Each row is a point. Each copy is the shape, with its points in the same order, stretched, turned, moved and blurred by noise. Some copies are also mirrored. Which?

Shape, 5 rows:
[[-1.37  2.93]
 [-3.60 -0.13]
 [-2.91 -1.07]
 [ 0.16  3.21]
 [ 1.03 -1.78]]
Copy 1:
[[ 2.87 -1.74]
 [-1.36 -2.25]
 [-1.88 -1.07]
 [ 3.57 -0.19]
 [-0.87  2.80]]
Copy 1 is: mirrored
Copy 2:
[[-1.48  2.70]
 [ 1.80  3.07]
 [ 2.45  1.66]
 [-2.82  1.57]
 [ 1.14 -2.08]]
Copy 2 is: mirrored

Shape (8 x 4):
[[ 1.80  1.23  1.00  0.43]
 [ 1.42  0.77  0.65  7.19]
 [-5.57  1.03  0.21 -0.77]
 [-0.53  2.05 -0.19 -3.63]
 [ 0.79 -0.62  0.89  0.22]
 [-0.65  1.90  2.08  0.97]
 [-0.18 -0.79  0.04 -2.82]
 [ 0.92  0.71  2.87  1.44]]
Copy 1 (8 x 4):
[[-0.25  1.82  1.24  0.96]
 [ 4.76 -0.96  1.55  4.94]
 [-0.97 -3.59  1.86 -4.50]
 [-2.44  1.77  0.75 -3.59]
 [-1.53 -0.16  0.68  1.02]
 [ 0.28  0.10  3.09 -0.28]
 [-3.90  0.34 -0.51 -1.24]
 [-0.52  0.58  3.27  2.22]]
Copy 1 is: mirrored
Copy 2 (8 x 4):
[[ 1.31  1.36  0.31 -0.15]
 [ 3.98 -0.01  0.67 -5.99]
 [-5.26  1.63  1.70 -2.34]
 [-2.54  2.71 -0.50  2.21]
 [ 0.08 -0.32  0.94 -0.19]
 [ 0.08  2.15  2.16 -1.71]
 [-2.41 -0.17  0.17  2.09]
 [ 1.51  1.02  2.73 -1.20]]
Copy 2 is: mirrored
Copy 3 (8 x 4):
[[ 2.12  0.71  0.62 -0.47]
 [ 2.09 -0.50 -0.06  6.37]
 [-5.36 -0.88  1.05 -1.22]
 [-0.81  1.20  0.40 -4.26]
 [ 1.36 -1.04  0.77 -1.00]
 [-0.08  0.39  2.23  0.51]
 [ 0.08 -1.46  0.23 -3.81]
 [ 1.80 -0.13  2.14  0.78]]
Copy 3 is: only turned
Copy 4, 8 rows:
[[ 1.49  1.02  1.03  0.81]
 [-1.15  1.39  0.94  7.31]
 [-5.00  0.40  0.58 -2.91]
 [ 0.36  1.29 -0.05 -3.90]
 [ 0.80 -0.66  0.87  0.39]
 [-0.98  1.63  2.39  0.33]
 [ 0.87 -1.23  0.02 -2.88]
 [ 0.62  0.58  2.98  1.48]]
Copy 4 is: only turned

Shape:
[[-0.14  2.45  0.73  2.71  0.59 -3.06 -0.62  2.25]
 [-2.39 -2.46 -0.83  0.61 -1.12 -0.87  0.76  0.04]
 [ 3.10  1.92 -0.49 -4.46  0.58  1.86 -0.54 -1.02]
 [ 3.22 -0.49 -0.98  0.14  3.06 -3.28 -2.43  2.31]
 [ 1.08 -2.31  2.82  0.17  0.03  1.05 -1.62  3.74]
 [ 1.51 -0.44  0.54 -1.03  1.26  6.19  0.28 -2.91]
 [-0.78  0.13 -1.04 -2.39 -1.92 -1.05 -2.38  1.80]
 [-3.16  0.81  1.21 -1.19 -1.23 -1.73  1.35  2.64]
 [-3.15  3.34  2.66  1.19  1.53 -0.08 -1.28 -0.63]
 [ 1.25 -0.61  3.36  2.88 -1.60 -1.32 -1.94 -1.73]
 [-0.92 -0.31  1.77 -0.30 -1.49 -2.73 -0.06 -3.08]
 [-1.88 -4.41  0.16 -2.45  1.62 -2.55  3.14 -0.22]]
Copy 1, 12 rows:
[[ 2.00  1.22  1.04  2.55 -1.51 -2.74 -1.70  4.43]
 [-0.87  0.77 -2.01  0.25  1.20 -1.51 -0.65  0.29]
 [ 2.80 -0.54  1.43 -3.69 -2.86  3.99 -0.35  0.82]
 [ 3.57 -2.83 -0.29 -0.77  0.28 -1.07 -1.83  5.70]
 [ 3.18  2.35 -0.27  0.19  3.48  1.46 -3.27  2.93]
 [ 1.68 -0.79  0.69  0.76 -0.47  5.95  0.14 -2.15]
 [ 0.27  1.49 -1.52 -2.88 -1.29 -0.15 -3.25  2.27]
 [-0.95  3.97  0.46 -0.95  0.15 -2.01 -0.65  2.67]
 [-0.71  1.76  4.17  2.25 -1.68 -0.75 -2.59  1.28]
 [ 4.31  0.51  0.92  2.08  0.21 -2.36 -3.60 -1.28]
 [ 1.45  0.37  1.31 -0.78 -0.76 -3.46 -1.40 -1.83]
 [-1.19 -0.79 -0.42 -2.37  3.86 -2.44  2.30  0.78]]
Copy 1 is: mirrored
Copy 2 (12 x 8):
[[-0.31  0.09  1.48  3.69  0.58 -2.83 -1.21  1.20]
 [-1.82 -0.98  0.75  0.91  0.62  3.39 -2.65  1.36]
 [ 1.57  2.28 -0.15 -4.44  0.00  0.92  1.60 -2.01]
 [ 3.43 -0.90  0.18  0.17  4.08 -2.40 -1.88 -0.20]
 [ 2.14 -3.87  3.84 -1.30 -0.01  0.03 -1.28  1.79]
 [ 0.56 -1.43  1.60 -2.56 -1.52  4.49  2.60 -4.14]
 [-0.83 -0.70 -1.09 -2.66 -0.73 -0.47 -2.99  1.65]
 [-3.28  0.52  1.98 -0.02 -0.09  0.08 -0.80  3.63]
 [-4.03  0.03  2.96  1.44 -0.32 -1.83 -0.14 -1.92]
 [ 1.33 -0.17  3.65  2.11 -1.34  0.32 -4.40 -1.65]
 [-1.62  2.66  2.42  0.40  0.05  1.73 -4.19 -0.68]
 [-1.28  1.17  2.39 -1.26  4.81  4.62 -2.34  2.51]]
Copy 2 is: mirrored
Copy 3 (12 x 8):
[[ 2.06 -1.15 -1.06 -0.29  1.68 -3.81 -0.31  2.98]
 [-2.17 -2.13 -1.09  2.27 -0.80 -2.90  1.21 -1.13]
 [ 1.01  2.98  2.32 -2.18 -1.89  0.67 -1.30 -3.00]
 [ 2.98  1.85  1.02  1.86  1.89 -4.23 -2.98 -0.42]
 [-0.37 -1.44  4.39  3.15 -0.74 -1.56 -1.44  1.14]
 [ 0.22 -1.76  2.40 -0.19 -0.50  4.30 -0.53 -4.35]
 [-2.21  0.81  0.27 -0.02 -2.40 -3.36 -1.90  0.11]
 [-2.41 -0.29  0.46 -0.08 -0.19 -3.30  2.15  2.34]
 [-0.87 -3.47  0.17 -3.11  2.81 -1.65  0.01  1.20]
 [ 2.31 -5.16  1.43 -0.03 -1.79 -3.56 -0.89 -0.67]
 [-0.01 -2.89 -0.15 -1.78 -1.70 -4.75  1.33 -2.21]
 [-2.14  0.56  1.35  2.78  1.00 -4.25  3.72 -3.34]]
Copy 3 is: mirrored

Shape:
[[ 2.18  0.92 -3.51  3.16  2.38 -1.38  3.67 -2.10 -0.25 -0.65 -0.68]
 [ 0.86  2.58  2.63 -0.23  0.35  2.67 -1.18  0.67  2.12  1.05 -2.80]
 [ 1.55 -1.88 -2.80  2.55 -2.72  0.72  0.22 -1.82 -0.76 -2.75  1.52]
 [-2.35 -0.56 -1.15 -0.95 -0.56 -1.45 -0.97  3.86 -0.55 -0.09  2.08]
 [ 3.60  3.14 -0.32 -1.79  3.29  2.86 -1.15 -0.28  0.53  2.79 -0.20]
 [-1.54 -1.04 -2.68  2.25 -0.95 -1.64 -1.80 -2.62 -1.00 -1.29 -0.70]
 [-2.55 -1.72  0.30 -2.29  4.07 -2.72 -2.50  2.06 -0.14 -2.00  2.46]
 [ 3.69  1.68  2.21 -0.26  0.88  1.69 -0.10  0.26  1.89  2.48 -1.12]
 [ 1.53  0.83 -2.89  5.01 -0.96 -1.38  1.28 -3.60  1.51  0.39  2.70]
 [ 4.69  0.03  1.37 -0.31  3.21  0.49 -1.91  2.06  3.14  2.27 -2.80]
 [-2.27 -4.11  0.68 -1.18  3.10 -0.90  2.29  0.66 -3.12  0.27  0.61]
 [ 3.79  2.12 -0.29 -0.03  1.74  1.59  0.90 -1.89  2.50 -0.46 -0.16]
 [-2.76 -2.67 -2.13  0.83 -0.73 -1.58 -3.88  0.32  0.25  1.15  3.49]
 [-1.44 -2.88  2.35 -0.82  2.81 -2.15  1.03  0.08  0.15  0.37  1.91]
 [ 1.44 -0.16 -2.32 -1.65  3.56  1.55  2.13 -0.90  3.96  0.84 -1.85]
 [-0.45 -1.88 -1.57  4.77 -3.34  0.99 -1.75 -1.64 -1.66 -1.78  1.28]
 [-1.10 -2.53  2.36 -4.47 -0.24 -3.13 -1.74  1.45 -1.27  0.95  0.03]]
Copy 1:
[[ 2.17  0.13 -3.63  2.86  0.97 -1.13  4.25 -1.91 -2.67 -1.12 -1.41]
 [ 0.14  0.70  3.57  2.08  0.20  3.71 -0.04  0.76  0.66  0.75 -3.59]
 [ 0.02 -2.77 -3.07  2.74 -4.00  0.62  0.94 -1.88 -1.82 -2.29  0.38]
 [-4.36  0.49 -1.11  0.60 -0.37  0.08 -1.01  2.84 -0.15 -0.40  2.97]
 [ 2.86  1.51  0.12  0.45  1.95  4.87 -0.22  0.15 -1.86  2.85 -1.61]
 [-2.42 -0.36 -2.99  2.47 -1.48 -1.10 -0.85 -2.64 -1.26 -1.78 -1.47]
 [-3.20 -0.58 -0.28 -0.53  4.63 -0.62 -2.73  1.04  0.74 -2.10  3.48]
 [ 2.84 -0.36  2.27  2.27  0.26  2.90  0.47  0.93  0.06  3.22 -1.83]
 [ 0.96 -0.61 -3.85  6.01 -2.15 -0.75  1.91 -3.47 -0.92  0.49  0.48]
 [ 3.49 -1.36  1.02  1.47  3.02  2.84 -0.81  3.29  0.80  1.78 -3.82]
 [-4.28 -3.64 -0.25 -1.31  3.71 -1.01  1.65 -0.36 -3.04  0.02  1.61]
 [ 4.17  0.25 -0.14  1.79  0.35  2.62  1.58 -1.23  0.12  0.34 -1.38]
 [-4.29 -2.07 -3.33  3.17 -0.16  0.49 -3.38  0.02  0.32  1.04  2.06]
 [-2.35 -2.71  1.05  0.28  3.66 -1.34  0.88 -0.56  0.49  0.72  1.83]
 [ 1.76 -0.07 -2.39 -0.89  2.71  3.11  2.94 -0.45  1.81  0.52 -2.18]
 [-2.16 -2.95 -1.91  4.90 -3.76  0.45 -0.74 -2.02 -3.03 -1.81 -0.22]
 [-3.49 -1.61  2.24 -2.60  0.71 -1.75 -2.40  1.17  0.48  1.15  1.05]]
Copy 1 is: only turned
Copy 2:
[[ 2.06  1.99 -1.46  3.98  4.61 -1.07  2.25 -2.44 -0.04  0.13 -1.20]
 [-0.71  4.13  1.92 -1.84 -1.02  1.33 -1.37  1.22  0.79  2.50 -3.95]
 [ 1.33 -0.76 -1.45  3.55 -1.16  0.96  1.53 -2.75  0.14 -3.60 -0.16]
 [-3.42  0.70 -2.22 -0.25 -1.20 -0.40  0.44  3.29 -1.92 -1.34  2.54]
 [ 2.73  5.09 -0.21 -3.48  1.90  1.66 -1.80 -0.41 -0.84  2.15 -1.20]
 [-1.39 -1.32 -2.36  3.39  0.24 -1.26 -2.12 -1.92 -1.09 -1.79 -2.05]
 [-3.28 -0.24 -0.54 -1.86  3.48 -1.97 -2.16  4.04 -1.07 -3.26  3.08]
 [ 2.45  3.72  2.16 -2.04 -0.55  0.48 -0.21  0.29  1.24  3.40 -1.48]
 [ 0.97  1.28 -1.40  5.59  0.67 -0.25  0.41 -4.97  1.64  0.64  1.74]
 [ 3.72  3.10  0.79 -1.97  1.33  0.13 -2.41  4.27  2.29  3.12 -2.00]
 [-1.59 -2.90  1.35 -1.48  3.69 -2.10  2.81  1.16 -3.74 -0.90  0.74]
 [ 2.37  4.42  0.17 -0.78  1.82  0.96 -0.09 -2.10  2.64 -0.07 -1.42]
 [-2.93 -2.47 -3.11  1.17 -0.94  0.13 -2.77  0.12 -1.28 -0.96  3.10]
 [-1.69 -1.71  2.09 -1.63  3.00 -2.38  0.44  0.87 -0.29 -0.31  2.40]
 [ 0.08  2.44 -1.94 -1.86  4.76  1.36  0.73  0.08  3.33  1.76 -2.00]
 [-0.34 -2.07 -0.25  5.02 -2.70  1.51 -0.64 -2.55 -2.20 -2.54 -1.04]
 [-2.03 -1.11 -0.16 -4.78 -0.77 -4.56 -0.19  2.97 -1.46 -1.12  0.62]]
Copy 2 is: only turned

Shape, 16 rows:
[[-0.34 -3.56 -1.38  0.35  1.51  2.40 -1.36  0.03  2.13 -2.03 -1.92  0.97]
 [-1.27 -1.31 -1.65 -0.35 -0.05  0.90 -2.17 -1.72  3.60 -3.37  0.34  1.65]
 [ 0.21  0.80  3.36  0.67 -0.41 -2.17  1.88  0.45 -2.34 -0.28  2.30 -4.17]
 [-1.95 -2.39 -2.10  1.04 -3.34  3.00 -0.14 -2.60  0.07 -0.65 -0.54  0.17]
 [ 1.23  1.86 -3.37 -0.04  2.76 -2.04 -2.72  0.08 -2.70 -0.21  1.38 -0.54]
 [-0.53  3.12 -1.44 -0.37 -1.13  2.68 -3.14  0.53  0.02 -2.47 -0.49  2.51]
 [-1.63 -0.92  3.49  2.40 -1.85 -2.91  3.78 -3.70 -0.67  0.47  1.09  0.93]
 [-3.75 -0.94  0.96 -3.70 -2.17  1.52 -1.21 -2.35  0.13 -2.44 -3.04  2.33]
 [ 0.29 -1.29 -1.42  1.57 -0.16  1.82 -1.47 -3.91  3.02 -2.76 -3.51  1.00]
 [-2.90 -1.68  1.79 -0.14 -0.69  3.07 -0.64 -6.39  1.93 -1.84  0.30 -0.52]
 [-2.59  0.50  2.96  2.63  1.36 -3.59  2.24 -2.08 -3.61  2.23  0.03 -3.54]
 [ 0.59  2.30 -0.63 -0.41  2.08 -1.63  0.20  0.89  0.42  4.39  1.31 -1.67]
 [ 1.02 -3.06 -0.48 -0.96 -0.95  1.24 -3.76 -2.54  0.47 -0.91  0.03  2.26]
 [ 2.33  2.06  3.48  1.86  0.93 -2.83 -0.09 -0.13 -2.43  3.67 -0.31 -3.35]
 [ 1.38  2.37 -0.38  0.37  4.12  1.61 -0.74  1.63 -3.14  0.79  1.84  1.50]
 [ 2.46  2.44 -0.76 -2.31  1.21 -0.40  2.09 -0.72 -2.76  0.01  0.30 -0.84]]
Copy 1, 16 rows:
[[-1.84 -3.41 -2.12  0.17  0.74  2.37  0.16  1.89  2.02 -2.93  1.11 -0.62]
 [-2.36 -1.06 -2.08  0.07  0.73  0.15 -1.21  1.02  3.62 -4.59  1.05  0.04]
 [ 0.52  0.94  2.54  0.24 -2.58 -3.34  0.05  1.69 -1.76  1.37  1.16 -4.40]
 [-2.57 -0.62 -3.00 -1.06 -0.53  1.08  0.04 -1.51  1.29 -2.52  1.74 -3.01]
 [ 3.05  2.18  0.55  2.31  1.46  1.62  0.15  0.76 -2.10 -4.09  2.09  0.10]
 [-1.74  1.82 -0.03 -1.79 -0.50  3.45 -1.66 -0.42  0.04 -3.69  0.60  2.80]
 [-1.59 -0.69  1.88  2.81 -3.09 -4.04  2.13 -2.88  1.47  0.14 -0.09 -4.51]
 [-1.68 -3.35 -0.55 -3.59 -0.76  0.09 -1.67 -2.08  2.16 -4.49 -2.36 -0.90]
 [-2.11 -0.24 -3.18  0.64  0.22  2.86  1.10  0.96  4.34 -3.92 -1.28 -1.49]
 [-2.46 -1.36  0.27 -1.60 -0.54 -0.22 -1.83 -0.69  6.84 -2.48 -0.04 -6.24]
 [ 0.18 -0.01  3.64  3.20 -0.07 -2.76  1.36 -1.08 -1.31  1.83 -1.36 -6.68]
 [ 2.50  0.96  0.68  1.13  2.41 -0.38  0.72 -0.67 -0.43  2.04  0.97  0.20]
 [ 0.93 -2.47 -2.88  0.37 -1.87  1.66 -1.97 -0.45  2.75 -4.20  1.54 -0.89]
 [ 2.99  1.42  1.71  2.79 -1.64 -0.40  0.66  0.54 -1.73  3.68 -0.96 -3.07]
 [ 1.60  1.02  4.04  0.90  0.25  3.57  0.77  0.05 -1.45 -1.11  2.92  1.01]
 [ 3.73  2.10  1.14 -1.55 -0.53  0.83  2.80  0.14 -1.26 -1.72  1.40 -0.73]]
Copy 1 is: only turned
Copy 2, 16 rows:
[[-2.45 -2.78 -0.95 -0.30 -0.82 -1.06 -2.13  0.19  2.70 -1.15  0.42  0.99]
 [-1.41  0.67  0.28  0.01 -1.68 -0.43 -3.40 -0.82  1.69 -0.55  1.21  3.14]
 [ 2.08 -2.54  2.71 -1.49  1.99 -1.15  0.46  0.33 -4.19  3.75  3.06 -0.49]
 [-0.88 -2.94 -0.85  1.85 -3.61 -0.84 -2.20 -2.47 -0.40  0.65  1.35 -0.12]
 [ 0.14  0.97 -2.22  0.48  2.81 -1.64 -0.80  1.38 -4.13 -0.94 -1.51  0.36]
 [-0.15  0.78  0.83  2.54 -1.02  2.16 -2.80  0.07 -0.72 -0.03 -2.56  0.93]
 [ 0.60 -2.69  3.67  0.11 -2.77 -4.50  0.83 -2.17 -2.16  4.27  2.37  2.54]
 [-4.61 -1.55  2.95 -0.34 -3.64  1.85 -1.12 -3.12 -0.59  0.39 -0.74  0.47]
 [-2.45 -1.23  1.22  1.96 -0.05 -1.87 -3.55 -3.10  2.99 -0.87 -0.19  1.29]
 [-2.75 -2.83  1.60  0.79 -0.74  1.01 -2.65 -5.53  0.92  1.57  2.30  3.10]
 [ 0.18 -3.60  1.27 -1.83  1.93 -3.74  0.68 -0.32 -3.59  5.55  0.62 -0.51]
 [ 1.06  1.37 -1.51 -0.39  2.73 -1.34  2.90  0.44 -0.62  2.52 -0.19 -0.79]
 [-3.90 -0.93  0.07  3.24 -1.09 -1.09 -0.47 -0.85  0.42 -1.61  1.08  2.51]
 [ 0.74 -2.09  1.85  1.79  4.13 -2.61  2.96  1.45 -2.61  4.43  1.53 -0.85]
 [ 1.15 -2.38 -0.13  0.81  2.75 -0.02  1.46  1.83 -1.80 -0.52 -2.55  1.82]
 [ 1.58 -1.05  1.44 -1.01  2.02 -0.11  0.83 -1.26 -2.84 -0.61 -0.76 -1.42]]
Copy 2 is: mirrored
Copy 3 (16 x 12):
[[ 2.01 -1.01  1.77 -0.46  2.93  0.78 -0.93  0.92 -2.18 -4.34  1.04 -0.39]
 [-0.18 -0.87 -0.41 -2.47  2.97  0.40 -1.44 -1.33  0.05 -4.81  1.17 -2.21]
 [-1.90  1.02  1.35 -0.06 -4.45 -1.82  4.79 -0.77  0.13  2.58  0.52 -0.32]
 [ 2.33 -0.10  0.86 -0.04  0.05  2.51 -2.77 -3.08 -0.56 -1.07  0.90 -0.42]
 [-2.61  0.35 -2.17 -0.11  4.56 -1.08  1.72  0.59 -3.10  2.55  0.49 -0.31]
 [-1.80  3.16 -1.23 -1.00  3.28  2.06 -3.44  1.45  0.07 -2.34  2.39 -2.59]
 [ 1.25  0.21 -1.57  0.62 -4.49 -3.92  1.93 -2.79  1.55 -0.15 -0.42  1.46]
 [-3.19  1.60  1.14 -1.88  0.92  0.87 -4.54 -2.08 -0.41 -5.03  0.28  2.22]
 [ 3.59  0.15  1.52 -1.59  3.66 -1.23 -3.70 -0.34 -0.68 -3.43 -0.86 -1.89]
 [ 1.02 -0.11  3.38 -3.05  1.08 -0.86 -2.16 -4.03  2.08 -1.88  2.24  1.35]
 [-1.35 -0.71  0.85  3.19 -2.67 -4.51  3.55 -1.31  0.74  4.69 -1.56  2.62]
 [-0.55 -1.18 -2.71 -1.13  0.04  0.05  3.25  2.83  1.03  3.50 -0.33  1.82]
 [-0.17 -0.28  0.21 -2.86  1.69 -0.12 -3.24 -0.99 -3.17 -2.33  3.33  0.37]
 [-0.29  0.41  0.43  0.12 -2.97 -3.79  2.45  3.00 -0.34  5.36  0.06  1.09]
 [-0.76  2.84 -1.56  0.56  3.38 -0.22  2.60  3.29 -1.21  1.95  3.49  1.94]
 [-0.46  3.44 -0.97 -2.22  1.01 -0.49  3.03  0.78 -1.84  2.04 -0.56  2.16]]
Copy 3 is: only turned
Copy 4:
[[ 1.69 -1.31  1.58 -0.26  2.67  5.20  1.56 -1.24  1.79 -0.39 -2.61 -2.81]
 [ 1.23 -1.36  1.78 -0.33  2.10  4.24  0.62 -4.25  0.24 -1.01 -0.85  0.12]
 [-1.99  2.37  1.38 -1.51 -2.56 -4.07 -1.93  1.70 -2.16 -0.01  0.68 -1.58]
 [-2.57 -0.97 -1.06  0.95  0.13  3.37  2.55 -1.91 -0.97 -0.13  0.93 -2.30]
 [ 0.53  1.85 -1.69  0.47  1.66  1.12 -5.20 -2.22 -3.25  1.11 -3.53  0.81]
 [ 0.15  1.08  1.16  1.96 -2.01  5.35  0.22 -3.64 -0.84 -0.82 -2.50  2.43]
 [-5.29 -3.20  3.34  1.17  0.05 -3.87 -0.59  0.81 -3.17 -1.22  1.02 -0.92]
 [-3.52 -1.16  4.43 -0.74 -0.80  2.41  3.55 -4.34  0.16 -0.37 -3.68  0.24]
 [ 1.58 -1.72  1.51  2.74  3.50  3.33  1.93 -3.50 -1.80 -1.39 -1.68 -1.16]
 [-2.91  0.37  4.33  0.76  1.74  3.39  2.86 -4.59 -2.31 -0.48  1.71 -3.43]
 [-4.92  0.98  1.29 -0.37 -0.71 -4.36 -3.11  1.74 -4.34 -1.72 -2.29 -2.93]
 [-1.60  3.40 -0.01  2.05  0.65 -2.16 -3.87 -0.61  1.74  0.01 -2.59 -1.08]
 [ 0.74 -3.28  1.47  1.27 -0.19  3.33  0.48 -4.33  0.56  1.58 -1.55 -2.40]
 [-1.05  1.94  0.69  2.81 -2.07 -5.29 -3.70  1.08 -1.94 -0.59 -2.40 -2.23]
 [-0.79  1.90  2.19  1.42 -0.85  4.22 -3.53  1.03 -0.80  2.22 -3.15  0.09]
 [-0.89  2.61  0.73  0.45  0.27 -1.27 -1.26 -0.17 -1.65  2.80 -2.11  1.34]]
Copy 4 is: only turned
